Every row gives one point. The points of each table are mixes of a few directions, plus a little noise. Count the directions of each table, and those that both share. Where both have some left over, give the other angles between the two spaces (their principal angles), to ten degrees, smallest first.
(in the rows, 128 means zero)

First, 7 rows:
[[ 72 118]
 [ 63 116]
 [149 132]
 [176 137]
 [188 139]
 [188 139]
 [ 58 116]]
Second:
[[ 93 122]
 [201 141]
 [ 91 121]
 [179 137]
 [175 136]
 [125 128]
 [ 32 111]]
Directions: first 1, second 1, shared 1

First, 8 rows:
[[158 165 115 124 119 118]
 [173 164 148 129  70 121]
 [168 145  45  77 205 150]
 [ 98  83 224 165  35 129]
 [ 45 116 116 166 191  96]
 [127 129 106 119 156 131]
 [ 95 147 120 154 152  98]
 [160  74 150  90  97 181]]
Second:
[[105  83 204  76 192 108]
 [165  62 105 183 121 134]
 [117 120 132 115 125 110]
 [167 198 115  97 133 125]
 [182 147  69 136  87  97]
 [ 33 159 142 161 110 194]]
Directions: first 3, second 4, shared 1; angles 60, 80

First, 9 rows:
[[132 144 129 119 102  96 109 119  94 120 138]
 [159  97 155  93 116 131 162 145 124 190 199]
 [121 141 128  65  83  62 147 108  87 145 132]
 [130 141 182 217 151 200  90 132 117  49 153]
 [113 159  85 146 124  96  75 110 113  85  77]
 [102 112 111 119 169 159 129 111 161 110 102]
 [131  82  98 105 176 164 153 141 190 181 129]
 [106 150 129 109 106  96 141 112 110 109  96]
 [158 128 135 179 124 147 145 174 155 162 125]]
Second:
[[ 89 155 120 154 140 136 128 115 139  71  54]
 [ 77 163 118 163 143 138 128 111 143  53  31]
 [150 112 133 112 121 123 128 136 122 161 172]
 [116 137 126 136 132 131 128 124 132 110 105]
 [192  83 141  84 108 115 128 149 109 223 249]
 [138 120 130 121 125 126 129 132 125 144 148]
 [ 86 158 119 158 141 136 128 113 141  64  47]
 [ 90 155 120 155 139 136 128 114 139  70  54]
 [165 102 136 102 117 120 128 141 117 184 199]
 [136 122 130 123 126 126 128 131 125 140 143]
 [169  99 137  99 116 119 128 142 116 189 206]]
Directions: first 5, second 1, shared 1

First:
[[129 102 152 143  84 133 130 131 146 136 127 165 162 124 139  97 123 152]
 [ 92 119  76 120 149  46  96  93 133 149 145  51  31 105  68 246 226 104]
 [162 174 143 115 171 200 156 157  96  96 112 149 174 157 170  58  39 117]
 [136 145 125 121 149 144 135 134 116 118 124 125 132 137 136 118 108 120]
 [100 108  98 128 124  64 103 101 140 148 141  84  65 107  85 208 205 119]
 [113  56 171 163  19 107 119 122 179 159 133 193 174 105 132  96 157 181]
 [121 150  96 113 172 108 121 118 112 125 132  81  80 128 107 178 150 101]
 [170 169 161 120 156 220 164 166 101  93 108 176 205 161 187  24  16 128]]
Second:
[[161 166  86  94  70 145 108  58 190 105 119 109 129 247  88 185 133 222]
 [120  31 110 108 112 165 133 151 116 160 149  66 181  88 167 127 184  90]
 [165 146  86  94 110 122 132  75 155 150 137 117 164 186 103 163 136 168]
 [ 76 159 137 187 127 126 222 130 130 101 107 210  66 104  79 128  89  98]
 [130  59 153 132 117 133 103 148 132 147 137  70 130  64 203  92 154  83]
 [107 200 169 169 195 121 151 163  94  83 103 170  50  93 135  88  57  80]
 [127 147 124 112 113 125  83 132 125 115 127 150 149 184  83 156 143 195]
 [181 176 105  85 159 101  92  99 122 152 140 117 168 172 120 140 117 160]
 [116  28 131 107 140 172 101 187  88 148 147  51 176  69 192 106 180  74]
 [ 97 170 179 192 137  71 156 139 127 120 113 219  66  73 109  95  86 109]]
Directions: first 2, second 6, shared 1; angles 80

First:
[[112 125 108 140 128 104 184 124 114 130 144 114 101 198 108 177  77  98
  113  89 157  90 118 129 148 146 142  86 140  75 117  96]
 [100 126 107 138 113 116 171 120 147 156 129 117  94 194  93 155  77 128
  126  86 146  92 128 156 168 119 121 118 140  91 122 124]
 [145 134 146 121 139 146  89 139 125 116 125 143 152  72 154 102 171 140
  135 165 108 162 132 113 101 127 128 154 119 167 136 140]
 [110 145 128 139 126 159 120 155 168 168 128 150 112 124 126 129 137 164
  144 138 113 142 138 146 140 106 118 190 138 151 137 150]
 [176 125 162 106 149 139  59 128  91  74 122 138 188  25 181  77 206 122
  128 190 101 181 126  83  65 144 137 128 104 184 136 134]
 [147 108 138 104 111 114  91  88 122 106  98 109 154  90 124  73 144 132
  131 133 120 131 131 136 123 114 107 108 109 145 129 149]
 [146 133 148 117 133 150  77 135 133 120 117 143 156  60 153  86 178 150
  139 169 101 166 135 119 102 117 119 164 117 176 138 152]
 [ 94 133  98 154 129 110 207 139 128 153 156 120  79 230  98 205  58 102
  114  75 164  81 119 137 165 144 146  98 153  62 115  91]
 [138 151 143 140 160 159 112 176 118 122 153 161 142  88 170 146 173 131
  128 172 112 168 128  93  91 147 151 167 133 158 135 118]
 [111 101 102 121  93  84 170  75 132 135 108  87 101 202  74 131  59 113
  120  63 159  68 124 166 177 116 108  67 129  72 115 125]]
Second:
[[103 180  84 164  87 124 102 115 115 168 138  72 198 171  96 120 222 129
   86 128 119 125  81  88 152 145 180 184 136  71 160 171]
 [128 107 110 149 108  87 128 109 151  97 140 119 200 146 137 109 131 107
  124  96 128 125  98 128 143 119 125 141 138 116 155 135]
 [150 104 142 107 158 146 129 132 137 100 102 148  77  99 128 144  63 125
  149 103 132 118 144 174 144 132  94  82 129 194 115 100]
 [155  78 161 119 145 115 142 131 154  76 139 157 116 117 168 112  64 131
  161 118 139 135 157 137 114 110  96  85 122 145 122 106]
 [111 203  98 171  86 176  78 130 104 189 146  41 159 189  95 120 249 176
   77 154 126 132 102  53 163 157 213 170 124  44 158 190]
 [131 114 141 129 128 147 122 135 132 123 138 122 110 135 139 126 124 152
  127 139 136 129 141 119 137 124 136 117 121 120 126 133]
 [ 82 102 129  86 141 102 179 132 109 158 116 194  94  78 122 161 105  92
  127 161 121 119 130 180  92 103  93 168 128 163  86  99]
 [160 181 117 136 138 124 111 124 122 129 106 113 142 128 110 120 135 110
  144  99 115 137 125 115 114 156 126 105 137 136 141 124]
 [113 139 139 103 138  78 174 132 111 151 132 186 132  97 141 125 126  88
  151 162 115 146 146 122  43 111 102 154 127 114 101 106]
 [147  73 158 114 150 182 115 140 146  91 122 128  54 118 143 144  63 171
  135 119 149 114 155 164 178 123 114  73 118 179 116 116]]
Directions: first 3, second 5, shared 0; angles 60, 60, 90

First:
[[ 82 131  95 172 124 119 158 116  84  77 130 109 132  81 114 136  86 107
   89 137  86 124 168 105  75 208 205 166  70 129 160  56]
 [164 113 151  98 131 135  96 130 167 164 127 138 127 171 145 127 160 139
  165 125 159 123  95 144 175  64  63 105 175 117 108 183]
 [124  73  94 136 110 136 104 108 142  68 192  84 125 170 187 169  69 134
  193 163 160 101 143 160 127 162 101 170  85  59 148 108]
 [ 99 202 126 153 152 101 199 138  66 175  71 154  95  41  65  80 136 119
   31  98  79 168 131 114 103 138 186 109 123 182 138  93]
 [133 137 139 119 127 132 127 136 132 136 119 139 136 126 117 123 144 130
  121 120 126 133 126 120 126 121 133 116 139 147 117 138]
 [114 119 106 189 180  78 148  74  92 209  66 125  61  95 128 101 131  91
   85 137  90 115  85 142 200  63  87 151 162  74 188 114]
 [173 108 171  81 120 151  75 143 189 152 126 150 161 188 137 134 187 139
  174 121 160 117 100 122 166  64  74  94 188 141  88 202]
 [113 110  99 158 137 113 136 103 110 122 137 106 102 123 148 134  93 119
  131 145 123 117 128 146 138 138 119 157 107  85 161 101]
 [103 117 158 166 136 129 101 115 126 121  44 159 200  96  66 128 202  69
   63 119  39  96 147  19 108 142 218 143 162 183 139 111]
 [129 129 101  88  79 161 138 163 136  32 238  91 137 157 172 162  48 177
  192 142 192 146 172 176  61 215 140 134  43 118 101 105]
 [176 169 166  49 109 156 126 181 165 153 158 154 132 161 128 112 153 181
  164 101 192 168 112 163 129  91  83  62 153 173  60 195]]
Second:
[[122 109 140 115 131 135 118 189 129 109  80 118  80 133 182 171 172 122
  104 128 110 131 160 138 167  52 116  73 132 151 101 168]
 [120  71 136 133 130 139  78 150 141  96  97 112 102 151 188 186 174  97
  136 136 104  96 150 121 176  60 117 100 145 123 122 156]
 [127 142 123 108 108 132 148 153 116 107 108 129 131 125 150 140 111 140
  125 137 128 130 173 116 107 142 152 116  82 151 149 121]
 [105  85 134  90 178  94  98 175 112 132   7 142  84 113 174 172 195 110
   72 124  64  94 182  68 169  24 129  57 118 182 171 157]
 [ 75  79 107 133 154 111 153 225 131  34  91  72 124 120 155 185 116 161
   45 161  95 156 197 126  89 158 150 136  64 141  72 131]
 [156 192 128 111 114 142 131  65 104 185 215 162 100 110  97  76 106 127
  194  82 174 137  71 167 126 135 118 104 155 128 149 105]
 [168 163 134 136  76 151 128  60 137 161 163 154 176 148 111  91 101 113
  197 132 162 109 106 121 123 168 133 166 137 104 172 109]
 [175 206 147 158  87 144 186  83 150 203 161 152 192 134  49  39  92 149
  142 136 178 172  64 156 109 195 112 195 164  99 103 128]
 [105 103 102 171 173 109 111  50 136 126 230 112 163 119  49  90  86 129
  141 115 136 128  49 137  89 218 126 204 156  72 111  77]]
Directions: first 4, second 6, shared 2; angles 40, 70

First:
[[109 127 124 129 140 121 133 154  98 125 133 120 159 118 142 126 122 137
  145 112  99 138 101 125 133 114 116 111 153 115 135  88]
 [127 125 120 107 127 130 171 114 174 147 113 141 130 106 106 110 198 159
  103 129 134 149  93 139 106 115 122 124  87  94 125 134]
 [132 134 138 150 110 115  83 130  94 121 159 115 112 167 168 154  63 111
  142 123 120 107 146 155 165 137 136 100 185 159  91  98]
 [149 131 137 107 146 154 133 153 119 151 168  88 188 127 140 114 129 114
  144 109 160 157  62 159 145 116  83  66 164 124 157  61]
 [104 137 174 176 150 117  99 135 118  88 129 125 127 126 127 133  81 125
  163 137 118 107 160 118 132 122 161 137 180 140 150 122]
 [168 127 121 111 117 152 110 115 133 142 141 117 115 150 125 132 110  90
  116 136 175 121 150 130 136 151 115 133 110 158 133 157]
 [ 94 122  98 124 119  99 151 138 108 129 107 149 127 114 141 133 153 164
  121 115  65 135 111 118 121 115 131 135 116  99  96 114]
 [136 124 118 131 136 140 110 129 109 109 105 135 112 127 110 131  98  94
  133 142 136 108 190  75 115 151 138 188  98 155 159 190]
 [106 121 106 131 135 118 131 138 101 109  94 147 120 112 118 131 122 127
  132 131  90 118 164  76 109 134 140 182  99 127 140 166]
 [154 132 142 113 103 135 158  74 224 159 130 142  91 133 104 116 203 158
   81 146 181 139 104 184 118 124 138 105  88 109  94 149]]
Second:
[[126 128 128 129 128 127 126 128 127 128 128 127 128 128 129 129 127 128
  129 128 128 128 131 128 127 130 129 128 127 129 128 128]
 [118 131 130 145 127 113 111 130 117 117 124 114 121 130 138 136 112 126
  140 127 134 123 157 133 115 145 138 139 128 137 128 133]
 [125 129 128 133 127 124 123 129 124 125 127 124 126 129 131 130 124 127
  130 126 130 126 136 130 125 133 130 131 127 130 128 130]
 [101 136 131 169 126  89  86 133  98 100 116  96 112 135 152 147  89 122
  157 124 143 117 198 141  96 170 153 153 128 151 128 142]
 [ 84 142 134 202 123  61  55 136  78  79 108  71  98 141 170 161  60 119
  179 121 155 109 249 151  73 202 171 171 127 168 128 152]
 [161 118 125  74 132 177 181 122 165 164 142 169 149 120  98 103 179 135
   90 133 108 142  40 111 169  74  96  97 128  99 129 110]
 [130 127 128 124 128 133 132 127 131 131 129 132 130 127 126 127 132 128
  125 128 127 129 121 127 131 125 126 126 128 125 128 127]
 [166 116 124  66 132 185 190 121 171 170 145 176 153 118  92  99 185 135
   85 133 105 144  25 108 175  65  91  91 128  94 128 108]
 [139 125 127 109 129 145 146 127 141 140 134 142 135 124 117 120 145 130
  114 129 121 133  97 122 143 109 117 116 128 118 129 121]]
Directions: first 5, second 1, shared 0; angles 40

First (11 x 32):
[[151 154  95 152 116  97 102 153 104  79 140 138 101 110 147 104 126 106
   83 114 160 130 121 125  71 139  99 165 131 110 148 159]
 [ 85 119 147 111 135 174 173 107 145 191 128 120 167 154 106 159 119 150
  184 138  92 143 137 142 169 135 152  92 129 142 119  96]
 [142  78 179  98 150 129 121 103 160 150 102 114 123 128 112 141 147 143
  143 140 109  99 126 110 209  88 163 100 118 148  96 105]
 [141 185  67 161  99  97 106 163  82  59 147 149 114 113 161  93 114 104
   80 112 171 145 129 137  23 162  79 179 134 102 163 168]
 [124  72 194  76 151 150 138  89 165 169  88 112 151 143 110 148 142 163
  174 152  91  97 140 114 229  83 174  80 116 159  85  82]
 [133 148 110 130 116 116 117 136 108  95 125 138 129 126 146 111 124 125
  112 126 144 129 135 130  92 135 110 144 129 123 136 139]
 [146 160  78 189 121 101 110 167 110 110 176 133  80 102 128 124 124  83
   72 100 161 155  97 133  59 163  95 172 141  97 166 175]
 [120 198  69 135  90 115 123 150  72  56 128 155 151 132 175  86 106 125
  108 125 163 145 153 145  17 161  78 168 132 112 155 151]
 [117  85 169 120 154 152 147 107 166 194 130 109 127 135  92 162 139 136
  160 134  95 125 116 122 206 112 166  94 127 141 109 104]
 [162  82 141 186 163 106 108 144 170 180 176 103  45  95  79 164 152  83
   84 103 129 134  66 112 180 124 149 134 138 113 137 156]
 [ 86 130 160  50 115 171 164  88 121 126  69 138 217 172 151 118 114 190
  206 165  95 112 186 139 155 108 144  86 114 161  94  74]]
Second (9 x 32):
[[154  59 225   7 140 123 103  66 152  85  13 123 178 149 155 100 154 200
  175 181 102  41 184  94 244  27 177  76  95 184  45  63]
 [133 115 146 105 130 127 123 116 133 120 106 127 138 132 133 123 133 141
  137 138 123 111 139 122 150 109 137 118 122 139 112 115]
 [114 165  76 192 121 130 141 161 115 151 189 131 101 117 114 143 114  89
  103 100 141 174  98 146  66 182 102 156 145  98 172 163]
 [124 138 114 146 126 129 132 137 124 135 145 129 121 125 124 132 124 117
  121 120 132 141 120 133 111 143 121 136 133 120 141 137]
 [118 155  90 175 123 130 138 152 119 145 173 130 109 120 118 139 118 100
  110 108 138 162 106 141  83 167 109 148 141 106 160 154]
 [113 168  73 197 121 131 143 164 114 153 193 131 100 116 113 144 113  87
  101  98 143 178  96 148  62 186 100 158 147  96 175 165]
 [126 135 119 140 127 129 130 134 126 132 139 129 123 126 125 131 126 121
  123 123 130 137 123 131 117 138 123 133 131 123 136 134]
 [121 146 102 160 125 129 135 145 122 139 159 129 115 123 121 135 121 109
  115 114 135 151 113 137  97 155 115 142 137 113 150 146]
 [150  71 207  30 138 124 108  77 147  93  35 124 169 144 150 105 149 187
  166 171 107  57 174 100 223  46 168  85 101 174  60  75]]
Directions: first 3, second 1, shared 1

First:
[[113 151  99 112 120  67  92  89 154 125 157 123 118  94 129 105 133 123
  107 121  92 140 113 136  96 148 106 127 144 119 103 115]
 [154  38 182 101 126 100 150 107 119 148 115 154 135 147 120 143 106 145
  145  89  80 107  84 146 153 145 153 107 133 139 140 144]
 [117 149  78  80 129  82  73 161 216 111 173 128 123  78 137 130 104  85
  155 159  55 166 132 100  95 116 102 146 131  73 113 111]
 [ 90 153 133 177 118 156 107 176  93 138 106 117 141 165 142 114 131 136
   91 152 184 138 141 113 137  88 132  98 143 131 117 147]
 [135 146 182 177  94 147 153 101  93 125 112  91 132 132 132  89 155 157
  116 138 176 130 106 151  97 173 155  97 133 146 134 143]
 [122 184  72 133 168 168 159 121 129 115 145 124 120 110 110 153 145 119
  111 122 168 118 190 124 128 109  89 185 102 145 138  86]
 [133 123 148 157 160 203 201 149  93 133 113 126 142 153 108 163 132 143
  115 114 190 105 172 130 151 105 125 154 101 162 163 110]
 [160  80 131  88 108 101  89 120 127 129 103 160 113 146 146 128 119 116
  183 129  78 118  85 124 167 139 161 110 136 110 116 168]]
Second (9 x 32):
[[118 139 136 129 133 131 112 104 139 111 130 138 146 135 115 117 133 134
  131 118 132 130 118 115 134 139 119 132 142 137 117 139]
 [148  78 215 121  98 249 139 124 123 123 111 163  87 171 154 174 101 187
  212  94 120  61 130 135 212 111 171 150  82 128 124 175]
 [116 154 128 137 161 120  95  82 135  81 105 157 205 163  79  94 153 114
  131 121 163 154  99  77 148 158 107 126 181 161 116 161]
 [122 127 180 131 134 187 100  78 139  84 109 171 165 175 102 122 132 155
  174  98 147 110 104  92 186 146 129 141 146 154 109 180]
 [151  95 116 121 102 130 172 193 107 182 137  96  56  99 177 165 106 127
  123 147 102 109 160 177 109  93 156 124  76  94 152  93]
 [134 132  97 130 141  96 137 149 115 136 120 117 141 123 123 121 137 102
  108 147 138 148 131 126 110 126 125 118 137 128 141 115]
 [113 157  65 129 133  40 130 144 136 151 158  87 121  75 131 107 136  96
   62 152 113 166 139 148  53 129 101 115 139 112 131  76]
 [110 147 126 128 125 109 111 104 149 122 151 122 127 109 125 115 128 136
  112 119 115 133 125 131 107 138 110 131 136 127 113 119]
 [140 122  89 127 127  91 155 174 110 162 131  99 105 103 146 135 127 102
  100 155 121 141 145 151  94 112 133 116 114 111 149  95]]
Directions: first 6, second 3, shared 1; angles 70, 70

First, 11 rows:
[[ 94 141 117  95 126  87  76 181 116  85 145 144 224  98 249  87 133 205
   74 178 203 174  98 162 115  42 114 141 110 185  99 116]
 [114 131  66 126 159  63  86 170 141 110  96 170 185 140 158 142 158 157
   87 114 115 147 119  73 117  69 149 109 139 158 125 190]
 [110 122  99 123 152 106  92 142 140 127 109 147 186 118 150 147 157 153
  109 148 118 136 125 110 121  63 140 120 128 158 108 154]
 [128 115  90 148 160 119 114 115 153 155  86 149 138 138  77 183 165 106
  136 117  60 107 143  75 128 105 159 107 146 126 121 176]
 [133 114 197 134 102 219 158  67 121 167 156  84  97 100  92 136 117 105
  184 176 124  98 146 197 143 157 111 148 109 112 105  58]
 [131 129  82 137 151  83 117 147 142 124  98 156 129 151 110 149 145 120
  110  89  95 132 129  66 123 123 148 107 147 124 141 184]
 [146 155 146 115  92  97 158 169  97  81 170 115  74 148 171  54  72 133
  103  82 201 160 107 143 123 200  99 141 128 107 175 109]
 [136 131 167 124 104 160 154 114 115 126 157 104  96 120 128 104 101 120
  146 135 152 124 128 167 133 167 109 142 119 113 133  88]
 [148 122 206 134  89 215 185  69 113 155 169  75  54 114  80 115  93  89
  187 145 135 100 145 196 142 206 104 147 113  89 131  53]
 [135 138  81 130 144  64 121 168 132 104 110 156 122 161 130 123 129 126
   95  72 122 145 118  68 120 138 140 112 148 123 158 183]
 [132 107 156 145 129 195 144  69 140 175 120 109 109 114  62 171 141  95
  177 156  79  89 154 149 141 138 134 129 124 111 108 103]]
Second:
[[130 122 123 148 113 140  97 141 147 117 126 135  96 128 155  94 105 102
  106 102 149 150 146 132 156 170 117 127 130 111 142 121]
 [101 141 152 103 136 130 144  83 151  92 126 106  80  80 116 149 168  52
   95  91  68 143  98 158 177 151 151 129 138 110 166  72]
 [130 133 151 110 126 134 160 118 101 141 146 112 157 126 118 139 130 165
  156 168 138 109 116 147  99  98 123 138 116 144 108 117]
 [127 141 123 106 137  93 150 141 107 117 135 128 154 136 129 135 137 158
  126 134 132 126 105 117 102 100 132 130 128 143 129 141]
 [164  73  51 232 124 169  23 174 175 198  73 191 129 192 124 107  77 131
  148 118 154 121 232  50 135 161 112  99 137 110  91 228]
 [124 150 230  69  92 171 211  91  62 123 204  61 149  89 144 111 111 182
  174 214 184 109  85 239  95 106  97 170  90 148 104  26]
 [133 138  87 120 145  65 128 170 115 116 118 153 162 159 137 130 132 168
  113 113 136 133 114  76  95  98 136 118 138 145 133 185]
 [122 134 181 102 118 161 170  89 107 135 156  92 133  99 115 141 136 135
  156 170 126 110 110 184 122 115 123 146 112 134 115  73]
 [139  98  82 190 128 152  56 143 178 150  87 164  95 148 128 115 110  83
  114  89 119 140 185  86 166 173 128 107 142 103 130 169]
 [106 125 130 127 149 142 124  76 170 119 100 121  85  90  88 174 178  41
  108  90  40 129 122 130 180 145 162 117 145 106 154 100]
 [133 151  99 102 139  50 146 181  95 101 136 145 170 159 154 116 124 191
  110 120 161 138  96  89  81  91 128 126 132 153 137 175]]
Directions: first 3, second 4, shared 2; angles 60

First:
[[117 200  93 152 113 128 118 111 129 153  87 143 146 104 138 127 118 137
  153 103  73 176 163 128 112 168 118  92 134 112  87 114]
 [124 150 130 129 123 136 132 128 129 135 115 140 137 123 134 127 131 125
  134 119 108 154 131 131 128 135 130 108 133 118 125 124]
 [113 143 109 122 147 138 128 183 121 110 144 134 123 134 135 147 129  86
  196 169 125 129 110 170 163 130 143 110 106 195  95 114]
 [114  99 132 108 129 124 150 178 131 114 151 136 119 137 127 152 134 104
  158 164 163 113 104 145 152  90 158 122 131 156 152 127]
 [128 106 109 130 106 106 141 132 129 137 112 136 130 127 122 135 128 132
  118 122 133 126 149 113 130 112 145 112 134 113 141 131]
 [166  99  77 153 130 104  99 103 104 127  97 110 131 148 117  99 125 114
   96 106  80 115 178 121 147 170 113 118  72 153  63 130]
 [147  56 107 125 134 104 125 146 115 109 142 111 113 155 114 126 130 107
  114 148 151  79 134 129 157 113 140 142  93 166 120 136]
 [ 83 154 127 122 134 127 137 161 146 122 169 125 111 106 130 168 111 140
  195 177 190 100  95 140 110  99 135 163 161 153 150 120]
 [127 130 215 102 153 170 132 108 142 116 173 119 123 127 135 119 138 150
   97 127 167 123  67 126 103 108 108 177 160  96 186 138]
 [126 214 131 144 116 153 122  98 130 155  80 153 158 106 145 111 131 136
  129  81  51 208 150 129 111 174 112  79 142  84 101 116]
 [163  56 176 121 123 118 126  61 132 130 138 103 120 141 111  96 132 175
   16  89 165  87 126  76  96 108 106 185 142  61 186 156]]
Second, 10 rows:
[[109 107 173  92 201 170 122 209 123  65 229 104  95 154 134 152 133  73
  213 224 198  69  29 200 172 102 131 184 100 249 122 121]
 [140 116 126 131  85 110 148 101 133 157  79 151 146 122 125 118 136 148
   73  79 102 164 166  91 116 119 143  87 150  55 160 137]
 [123 127 136 121 147 138 124 146 126 113 153 120 119 133 129 133 128 116
  151 152 144 113 106 146 137 125 126 144 120 160 122 125]
 [132 122 129 128 113 122 137 120 130 138 111 137 134 127 127 125 132 134
  108 111 120 141 140 115 125 123 134 113 136 102 142 132]
 [120 167  97 150 152 128  94 116 122 123 140 104 119 118 128 128 108 134
  166 144 122 106 133 141 116 166  98 161 109 172  71 118]
 [122 106 159 104 152 147 137 168 128 102 169 125 117 143 130 139 137 102
  152 165 161 110  83 155 152 103 140 142 122 166 145 128]
 [123 132 130 126 146 136 120 140 126 116 148 119 120 131 129 132 125 119
  151 148 140 113 111 143 134 130 123 144 119 158 116 125]
 [140 125 117 138  85 108 142  93 132 159  76 148 147 119 125 117 132 152
   76  77  97 163 173  90 111 128 137  90 148  57 149 135]
 [134 141 107 144 105 113 125  97 129 150  93 133 139 117 126 120 123 149
  104  95 102 146 164 104 110 144 122 113 136  91 122 129]
 [137 138 107 145  94 108 131  90 130 157  81 140 143 116 125 117 126 154
   89  83  95 156 174  95 107 141 126 102 141  72 130 131]]
Directions: first 5, second 2, shared 2

First:
[[155 125 120  72 186 150 137 104 142 113 129 118 131 128 119 167 103 122
  141 143 120 101 177 115  97 121 126 128 104 106 143 119]
 [ 82 171 143 194  83  83 107 166 128 166 170  82 138 128 120 143 126 157
   83 142 152  57  79  88 126 147 156 109 131 110 138 121]
 [ 70 136 124 203   7  70 125 152  92 192 150 146 121 126 117  95 159 148
   92 124 147 136  61 128 175 158 152 129 136 162  91 162]
 [157 109 134 112 164 162 126 123 138  84  94 149 126 130 150 101 136 107
  159 109 113 181 140 160 131 106 103 135 148 136 131 120]
 [ 91 157 117 136  93  82 134 130 118 191 182  93 134 126  90 186 107 157
   84 163 148  33 125  72 113 160 167 116  86 107 128 137]
 [133 123 138 145 132 140 120 139 132 106 111 135 128 129 146 100 139 121
  139 112 123 161 115 148 138 117 114 129 151 137 129 121]
 [135 105  98  76 114 123 156  89 109 156 130 159 119 127 101 152 118 125
  132 142 123 132 166 127 131 142 138 142  88 139 106 156]
 [105 180 177 215 148 120  83 196 161 101 147  56 147 129 159 118 129 148
  105 120 144  73  71 104 108 117 128  98 175  93 172  79]
 [146 112 112  82 147 138 145 101 126 128 124 142 124 128 115 147 117 120
  139 135 121 132 163 129 121 128 128 136 105 128 123 137]
 [178  94 131  89 188 183 131 110 141  62  76 163 124 130 156  92 136  95
  178 102 103 209 156 177 131  94  89 142 152 142 133 119]
 [157  95 114  87 148 156 143 100 123 106  96 170 120 128 134 109 133 106
  158 117 111 189 155 160 137 116 108 145 128 147 114 140]]
Second:
[[206 131 134  73 141 130 130  74 147  99 104 124 111  77  81 131 131  89
  120 131 131  80 219 105  80 126 103 144  84  89 111 111]
 [105 136 160 116 128 125 131 107 100 109 129 153 117 126 188 138 169 116
  180  84 139 167 130 141 119 137 102 172 108 141 128 103]
 [ 87 133 104 119  74  91 140 114 117 156 131 163 101 111 143 138 142 110
  129  74 146 130 135 148 124 113  98 157  62 128 136 133]
 [ 97 107 114 155 110 132 137 153 102 170 149 131 150 171 119 125 116 169
  121 176 115 160  72 125 180 158 181 103 179 171 106 169]
 [ 95 147 155 156 165 137 115 160 126 119 151  97 148 156 170 148 126 154
  144 133 130 125  87 118 127 134 143 118 159 129 154 106]
 [191 113 106  57 170 148 141  85 151 109 108 130 119 105  83 147 102 103
  123 143 117  97 208 118  94 114 116 128  91  99 127 128]
 [190 138 150 117 105 117 119  92 137 105 106 124 113  78  88 104 152  97
  112 128 138  93 183 106  98 136 109 142 109 102  98 114]
 [ 69 129 105 186 112 119 122 189 129 172 158 107 149 171 129 129 100 173
   96 154 124 125  48 128 169 129 169  86 171 146 144 154]
 [110 117 122 174 146 152 114 180 144 115 116 125 143 159 152  91 116 142
  127 126 113 175  68 161 162 103 132  99 190 147 148 135]]
Directions: first 3, second 6, shared 3
